Each row of a before or after table is a point. One or more steps were done to the points. Then noise was added and the rows were shuffled. The steps act on columns, c1 being the first. Write out the steps. A step turns or swaps two columns, mirrors them in a line or flattens them onto one, adds a multiple of one to another, or multiplies or shifts one. Angles are multiples of 10 degrees, from the lower column toward the higher: turns from -170 to 170, lines from 10 to 170 but not 90. Use the fewest steps. Two steps may share a column if one is a turn and the other turns, adds or multiplies; they go together, in the order done. Otherwise the lowest column goes first.

Before:
[[-0.43  0.36  0.46]
 [-0.19 -0.12  0.14]
 [-0.37 -0.07  0.04]
 [ 0.19 -0.24 -0.54]
 [-0.09 -0.47 -0.19]
 [ 0.13  0.02 -0.08]
 [-0.08  0.03  0.11]
 [-0.32  0.05  0.19]
 [-0.15  0.26  0.18]
 [ 0.04 -0.50  0.13]
 [ 0.18 -0.34 -0.51]
 [-0.37  0.28  0.11]]
After:
[[ 0.20  0.08 -0.33]
 [-0.18 -0.76 -0.08]
 [ 0.14 -0.80  0.05]
 [-0.54 -0.38  0.20]
 [ 0.18  0.41 -0.15]
 [-0.08  0.03  0.13]
 [ 0.46  0.58 -0.43]
 [-0.52 -0.55  0.17]
 [ 0.04 -0.11 -0.37]
 [ 0.15 -0.19 -0.19]
 [ 0.12  0.05 -0.08]
 [ 0.11  0.45 -0.38]]
Steps: swap c1 and c3; multiply c2 by 1.6

Before (13 x 6):
[[-0.38  0.34 -0.34  0.05  0.35 -0.14]
 [-0.12  0.02 -0.12 -0.58  0.31  0.19]
 [-0.41  0.46  0.20  0.31  0.46  0.06]
 [-0.20 -0.31  0.41  0.23 -0.18  0.40]
 [ 0.51  0.15 -0.31 -0.04  0.06 -0.26]
 [-0.37  0.44  0.60  0.20  0.13  0.41]
 [-0.11  0.36  0.35  0.19 -0.45 -0.03]
 [ 0.46 -0.39  0.17 -0.55 -0.18  0.23]
 [ 0.15 -0.25  0.14  0.04 -0.07 -0.45]
 [ 0.24  0.54  0.00 -0.41 -0.01 -0.09]
 [-0.37 -0.06  0.40 -0.02 -0.45  0.30]
 [ 0.27  0.02 -0.07  0.30 -0.29 -0.22]
 [-0.35 -0.13  0.59  0.06  0.27  0.06]]
After, 13 rows:
[[-0.15  0.46  0.60  0.23 -0.02  0.53]
 [-0.05 -0.30  0.41  0.14  0.22  0.44]
 [-0.34  0.46  0.22  0.42 -0.34  0.18]
 [ 0.50 -0.39  0.14 -0.54  0.00  0.04]
 [ 0.39  0.18 -0.31 -0.02 -0.02 -0.41]
 [-0.38  0.34 -0.33  0.13 -0.30  0.02]
 [ 0.21  0.03 -0.07  0.16  0.38 -0.31]
 [-0.29 -0.15  0.52  0.13 -0.26  0.18]
 [-0.07  0.03 -0.12 -0.48 -0.51  0.18]
 [ 0.01 -0.27  0.15  0.00  0.07 -0.53]
 [-0.22 -0.07  0.39 -0.21  0.41  0.40]
 [ 0.23  0.53  0.00 -0.39 -0.13 -0.21]
 [-0.15  0.37  0.34  0.03  0.45  0.05]]
Steps: turn c1 and c6 by -20 degrees; mirror c4 and c5 in the line at 10 degrees

Before, 13 rows:
[[-0.02  0.71 -0.06  0.08 -0.01 -0.43  0.27  0.20  0.09]
 [-0.27  0.46  0.32  0.26 -0.28  0.20 -0.09  0.05  0.13]
 [ 0.01 -0.13  0.05  0.24 -0.02 -0.01 -0.28  0.09 -0.52]
 [-0.67 -0.52 -0.20 -0.41  0.04 -0.65  0.21  0.27 -0.02]
 [-0.64 -0.07 -0.06  0.69 -0.07 -0.14  0.03  0.26 -0.49]
 [-0.12 -0.08  0.17 -0.38  0.25 -0.53  0.02 -0.24 -0.10]
 [-0.10 -0.38  0.17  0.36  0.10  0.01  0.55  0.06  0.05]
 [-0.12  0.01  0.34 -0.18 -0.29  0.22  0.10  0.00  0.40]
 [-0.25  0.45 -0.72 -0.02  0.13 -0.35  0.26 -0.15  0.23]
 [-0.35 -0.04  0.01 -0.17  0.56  0.01 -0.23 -0.12 -0.47]
 [-0.03  0.09  0.17  0.20  0.59 -0.39 -0.05  0.11 -0.13]
 [ 0.26 -0.33  0.00  0.67 -0.15  0.23 -0.54 -0.35  0.58]
 [-0.07 -0.10 -0.13 -0.21 -0.12 -0.20  0.40  0.58  0.32]]
After:
[[-0.33 -0.04  0.04 -0.18  0.55 -0.13 -0.21  0.00 -0.49]
 [-0.12 -0.07  0.19 -0.37  0.23 -0.24  0.03 -0.53 -0.10]
 [-0.07 -0.09 -0.14 -0.19 -0.11  0.56  0.39 -0.18  0.33]
 [-0.03  0.11  0.17  0.18  0.58  0.12 -0.03 -0.40 -0.13]
 [-0.14  0.00  0.36 -0.16 -0.28 -0.01  0.07  0.23  0.38]
 [ 0.24 -0.29  0.03  0.64 -0.16 -0.33 -0.55  0.21  0.62]
 [-0.10 -0.38  0.15  0.35  0.11  0.06  0.55  0.01  0.06]
 [-0.02  0.71 -0.02  0.07 -0.01  0.20  0.28 -0.43  0.07]
 [-0.25  0.44 -0.72  0.01  0.15 -0.15  0.28 -0.34  0.20]
 [-0.65 -0.05 -0.06  0.70 -0.05  0.26  0.04 -0.12 -0.45]
 [ 0.00 -0.11  0.07  0.24  0.00  0.10 -0.28 -0.01 -0.53]
 [-0.26  0.45  0.32  0.28 -0.27  0.06 -0.09  0.19  0.13]
 [-0.65 -0.53 -0.22 -0.37  0.02  0.24  0.19 -0.67 -0.04]]
Steps: swap c6 and c8

Before, 13 rows:
[[-0.06 -0.53 -0.41  0.02 -0.23 -0.64  0.18  0.56 -0.48  0.24 -0.29  0.29]
 [-0.11 -0.31 -0.61  0.35  0.45 -0.33  0.24  0.19 -0.60  0.29 -0.04 -0.01]
 [-0.27  0.09 -0.18 -0.22 -0.02 -0.12 -0.51 -0.10  0.53 -0.17  0.30  0.02]
 [-0.21 -0.47 -0.05  0.10 -0.07 -0.39  0.36  0.26 -0.88 -0.20  0.06 -0.20]
 [-0.11  0.44  0.01 -0.16  0.02 -0.08 -0.02 -0.09  0.31  0.14 -0.30 -0.17]
 [-0.14 -0.22  0.42  0.00  0.27 -0.01  0.00  0.25  0.62 -0.11  0.18  0.02]
 [ 0.40 -0.24 -0.09  0.21 -0.10 -0.92  0.15  0.25 -0.55  0.23  0.20  0.04]
 [-0.09  0.32  0.19  0.29  0.06 -0.12 -0.67  0.21  0.04  0.04 -0.19  0.07]
 [-0.15 -0.21  0.19 -0.13  0.00  0.34 -0.47 -0.15  0.42  0.39  0.07 -0.33]
 [ 0.31 -0.03 -0.14 -0.30  0.13  0.11 -0.22 -0.26  0.00 -0.03 -0.21  0.67]
 [ 0.30 -0.40 -0.61 -0.04  0.15 -0.12  0.28  0.74 -0.71  0.01  0.03 -0.35]
 [-0.16  0.18  0.00  0.06 -0.20  0.49  0.01  0.07  0.32  0.16  0.34  0.23]
 [ 0.07 -0.07 -0.16  0.44 -0.16  0.12 -0.24 -0.14  0.42 -0.14 -0.21 -0.27]]
After (13 x 12):
[[ 0.66 -0.22 -0.13  0.22 -0.10 -0.91  0.08  0.25 -0.15  0.46  0.20 -0.04]
 [-0.33  0.18  0.00  0.06 -0.32  0.48 -0.01  0.07  0.15  0.33  0.32  0.06]
 [ 0.71 -0.40 -0.57 -0.04  0.34 -0.13  0.33  0.74 -0.35  0.02  0.03 -0.19]
 [-0.54  0.10  0.08 -0.22 -0.04 -0.10 -0.06 -0.09  0.24 -0.34  0.30  0.00]
 [ 0.30 -0.31 -0.57  0.33  0.34 -0.33  0.32  0.18 -0.53  0.59 -0.03  0.29]
 [ 0.39 -0.48 -0.18  0.10  0.06 -0.40  0.11  0.26 -0.80 -0.41  0.07 -0.19]
 [ 0.24 -0.04  0.00 -0.31 -0.32  0.10  0.01 -0.26  0.19 -0.05 -0.21  0.60]
 [-0.50 -0.22  0.32  0.01  0.19 -0.01 -0.18  0.25  0.39 -0.22  0.19  0.19]
 [-0.10  0.32  0.44  0.29 -0.01 -0.12 -0.25  0.21 -0.03  0.08 -0.18  0.08]
 [-0.39 -0.21  0.33 -0.14  0.22  0.33 -0.20 -0.15  0.20  0.77  0.06 -0.25]
 [ 0.26 -0.54 -0.38  0.01 -0.37 -0.63  0.21  0.56 -0.40  0.47 -0.29  0.09]
 [-0.30  0.44  0.00 -0.16  0.13 -0.09 -0.01 -0.08  0.16  0.28 -0.30 -0.13]
 [-0.21 -0.06 -0.02  0.44  0.04  0.12  0.00 -0.14  0.38 -0.27 -0.21 -0.32]]
Steps: turn c1 and c9 by 40 degrees; flatten c3 and c7 onto the line at 150 degrees; turn c5 and c12 by 40 degrees; multiply c10 by 2

Before (11 x 18):
[[ 0.30  0.21  0.37 -0.29  0.16  0.06  0.04 -0.07 -0.23 -0.10 -0.24  0.33
   0.11  0.06 -0.28  0.04  0.18  0.19]
 [ 0.58 -0.15  0.52  0.36 -0.34  0.59 -0.58 -0.04 -0.03 -0.01 -0.05  0.00
  -0.49 -0.12  0.13  0.21 -0.51 -0.10]
 [ 0.16  0.43 -0.14 -0.59  0.14 -0.06  0.06  0.13  0.15 -0.15  0.35 -0.54
  -0.52  0.71 -0.33  0.12 -0.23 -0.49]
 [-0.03  0.51  0.39 -0.10 -0.35 -0.10  0.52  0.02 -0.01 -0.47 -0.24  0.06
  -0.24  0.36 -0.03 -0.07  0.07 -0.19]
 [-0.23 -0.25  0.05 -0.58 -0.07  0.25 -0.40 -0.81 -0.62 -0.43 -0.03 -0.18
  -0.59 -0.15  0.34 -0.04 -0.48  0.04]
 [ 0.46  0.02  0.14  0.25 -0.46 -0.10  0.00 -0.29  0.54 -0.71 -0.04  0.22
   0.33 -0.08 -0.03 -0.40  0.21  0.17]
 [-0.03 -0.39  0.17 -0.48  0.04  0.04  0.08 -0.27 -0.72  0.13  0.71  0.21
   0.07  0.15 -0.01 -0.05 -0.16 -0.21]
 [ 0.32 -0.11  0.36  0.03 -0.07 -0.55 -0.37  0.32 -0.04 -0.11 -0.21  0.25
  -0.20  0.08 -0.08 -0.32 -0.43 -0.12]
 [ 0.62  0.32 -0.31  0.25  0.16  0.08  0.08 -0.41 -0.32  0.62  0.20 -0.10
  -0.18  0.38 -0.26 -0.02  0.01  0.60]
 [-0.37  0.45 -0.28  0.00 -0.21 -0.32  0.14  0.05 -0.02 -0.32 -0.28 -0.12
  -0.02  0.10  0.30 -0.47  0.65 -0.03]
 [ 0.18  0.18  0.14  0.12  0.47 -0.55  0.09 -0.20 -0.05 -0.04 -0.75 -0.29
   0.23 -0.06 -0.41 -0.03  0.09 -0.56]]
After, 11 rows:
[[-0.23 -0.13 -0.01  0.48 -0.03  0.63 -0.40 -0.81 -0.12 -0.46 -0.04 -0.12
  -0.08  0.07  0.32 -0.03  0.57 -0.06]
 [ 0.19  0.19 -0.32 -0.09  0.49 -0.49  0.08 -0.19  0.45 -0.03 -0.77 -0.17
  -0.35 -0.11 -0.43 -0.08 -0.10  0.50]
 [ 0.35 -0.13 -0.38 -0.10 -0.08 -0.11 -0.38  0.32  0.46 -0.11 -0.23  0.19
  -0.58  0.06 -0.08 -0.34  0.43 -0.03]
 [ 0.58 -0.09 -0.53 -0.43 -0.33  0.72 -0.59 -0.04  0.45 -0.01 -0.04  0.00
   0.26  0.05  0.12  0.24  0.45 -0.08]
 [ 0.15  0.00 -0.05  0.58  0.12  0.44  0.05  0.13  0.62 -0.14  0.37 -0.35
  -0.31  0.00 -0.35  0.11  0.32  0.51]
 [ 0.31  0.14 -0.25  0.33  0.16 -0.06  0.04 -0.06  0.29 -0.11 -0.25  0.21
   0.12 -0.09 -0.28  0.04 -0.10 -0.32]
 [ 0.45  0.04 -0.07 -0.20 -0.42 -0.34 -0.02 -0.29  1.06 -0.73 -0.02  0.14
   0.04 -0.03 -0.06 -0.38 -0.25 -0.23]
 [ 0.60  0.06  0.52 -0.25  0.14  0.19  0.08 -0.40  0.18  0.63  0.19 -0.07
  -0.01 -0.02 -0.28 -0.02 -0.03 -0.45]
 [-0.03 -0.36 -0.26  0.44  0.01 -0.04  0.07 -0.26 -0.24  0.12  0.69  0.14
   0.08  0.22 -0.01 -0.01  0.26  0.13]
 [-0.04  0.19 -0.41  0.11 -0.34  0.19  0.51  0.03  0.50 -0.52 -0.22  0.02
  -0.24 -0.13 -0.01 -0.07 -0.05  0.04]
 [-0.35  0.28  0.22  0.10 -0.21 -0.12  0.13  0.05  0.44 -0.32 -0.28 -0.06
  -0.28 -0.18  0.32 -0.47 -0.64  0.12]]
Steps: flatten c2 and c14 onto the line at 150 degrees; turn c3 and c18 by -160 degrees; turn c4 and c17 by -170 degrees; turn c6 and c13 by 60 degrees; shift c9 by 0.50; multiply c12 by 0.7

Before, 8 rows:
[[-0.19  0.00 -0.04  0.48  0.81 -0.06 -0.27  0.02  0.47 -0.11  0.07  0.12
  -0.05  0.37 -0.09 -0.01  0.06 -0.31  0.34 -0.42 -0.62 -0.41 -0.29 -0.07]
 [ 0.23  0.05 -0.12 -0.34 -0.44  0.15  0.36 -0.17  0.14 -0.24  0.12  0.13
  -0.15  0.31 -0.24  0.30 -0.07 -0.28 -0.26 -0.03  0.28  0.22  0.14 -0.69]
 [ 0.79 -0.15  0.11  0.64  0.62 -0.26 -0.24 -0.03  0.56  0.37  0.03  0.22
  -0.03  0.32 -0.09  0.09 -0.27  0.01 -0.01 -0.30  0.38  0.01 -0.19 -0.22]
 [ 0.05 -0.16 -0.08  0.70 -0.26 -0.01 -0.01  0.98  0.30 -0.05  0.06  0.08
  -0.60 -0.35 -0.14 -0.01  0.00 -0.07 -0.26 -0.20  0.07  0.24  0.14  0.08]
 [-0.11 -0.06 -0.12  0.59 -0.19 -0.06 -0.06  0.02 -0.24 -0.06  0.20  0.39
  -0.78  0.24  0.05 -0.03 -0.25 -0.67 -0.27 -0.06 -0.07 -0.57  0.20 -0.06]
 [-0.17 -0.04  0.19  0.05  0.31 -0.41 -0.19 -0.21  0.61 -0.17  0.11  0.79
  -0.05  0.23 -0.14 -0.01  0.03  0.11 -0.19 -0.44  0.37  0.32 -0.60  0.12]
 [-0.12  0.45  0.41  0.35 -0.26 -0.13 -0.29 -0.01 -0.67 -0.13 -0.01  0.12
   0.02  0.29 -0.20  0.25 -0.12  0.09 -0.05  0.06  0.48  0.27  0.04  0.05]
 [-0.06 -0.10 -0.08 -0.07 -0.45  0.12 -0.17  0.17 -0.05 -0.18  0.18  0.35
  -0.11  0.26  0.31  0.13  0.07  0.20 -0.21  1.05  0.44 -0.50 -0.25 -0.32]]
After (8 x 24):
[[-0.27 -0.11 -0.07 -0.07 -0.46  0.09 -0.19  0.17 -0.06 -0.15  0.19  0.38
   0.05  0.27  0.17  0.11  0.06  0.21 -0.38  1.03  0.43 -0.51 -0.05 -0.31]
 [-0.30 -0.01 -0.05  0.49  0.82 -0.09 -0.28 -0.02  0.46 -0.12  0.07  0.11
   0.17  0.33  0.07 -0.01  0.05 -0.38  0.35 -0.42 -0.63 -0.39 -0.23 -0.07]
 [ 0.19 -0.03 -0.10  0.58 -0.21 -0.07 -0.07  0.00 -0.24 -0.05  0.20  0.38
  -0.56  0.56 -0.10 -0.05 -0.26 -0.36 -0.25 -0.03 -0.07 -0.61 -0.11 -0.05]
 [-0.58 -0.05  0.19  0.05  0.33 -0.40 -0.18 -0.19  0.61 -0.19  0.11  0.79
   0.07  0.22 -0.20 -0.03  0.00  0.09 -0.09 -0.43  0.35  0.34 -0.19  0.13]
 [ 0.03  0.40  0.40  0.35 -0.27 -0.13 -0.30 -0.01 -0.69 -0.11 -0.01  0.10
   0.13  0.23 -0.17  0.34 -0.10  0.02  0.08  0.04  0.50  0.28 -0.12  0.04]
 [ 0.15 -0.15 -0.07  0.71 -0.26  0.00 -0.04  0.97  0.27 -0.04  0.04  0.08
  -0.66 -0.02 -0.23 -0.03  0.02  0.26 -0.14 -0.20  0.08  0.24  0.06  0.09]
 [ 0.13 -0.01 -0.12 -0.34 -0.44  0.13  0.35 -0.16  0.14 -0.24  0.12  0.12
   0.04  0.34 -0.33  0.29 -0.09 -0.27 -0.09 -0.02  0.29  0.23  0.23 -0.73]
 [-0.21 -0.15  0.10  0.67  0.62 -0.26 -0.25 -0.03  0.54  0.35  0.03  0.22
   0.10  0.30 -0.09  0.07 -0.27 -0.04  0.03 -0.30  0.37  0.02  0.77 -0.22]]
Steps: swap c1 and c23; turn c2 and c16 by 10 degrees; turn c13 and c14 by -30 degrees; add -0.5 times c13 to c18; turn c15 and c19 by -30 degrees
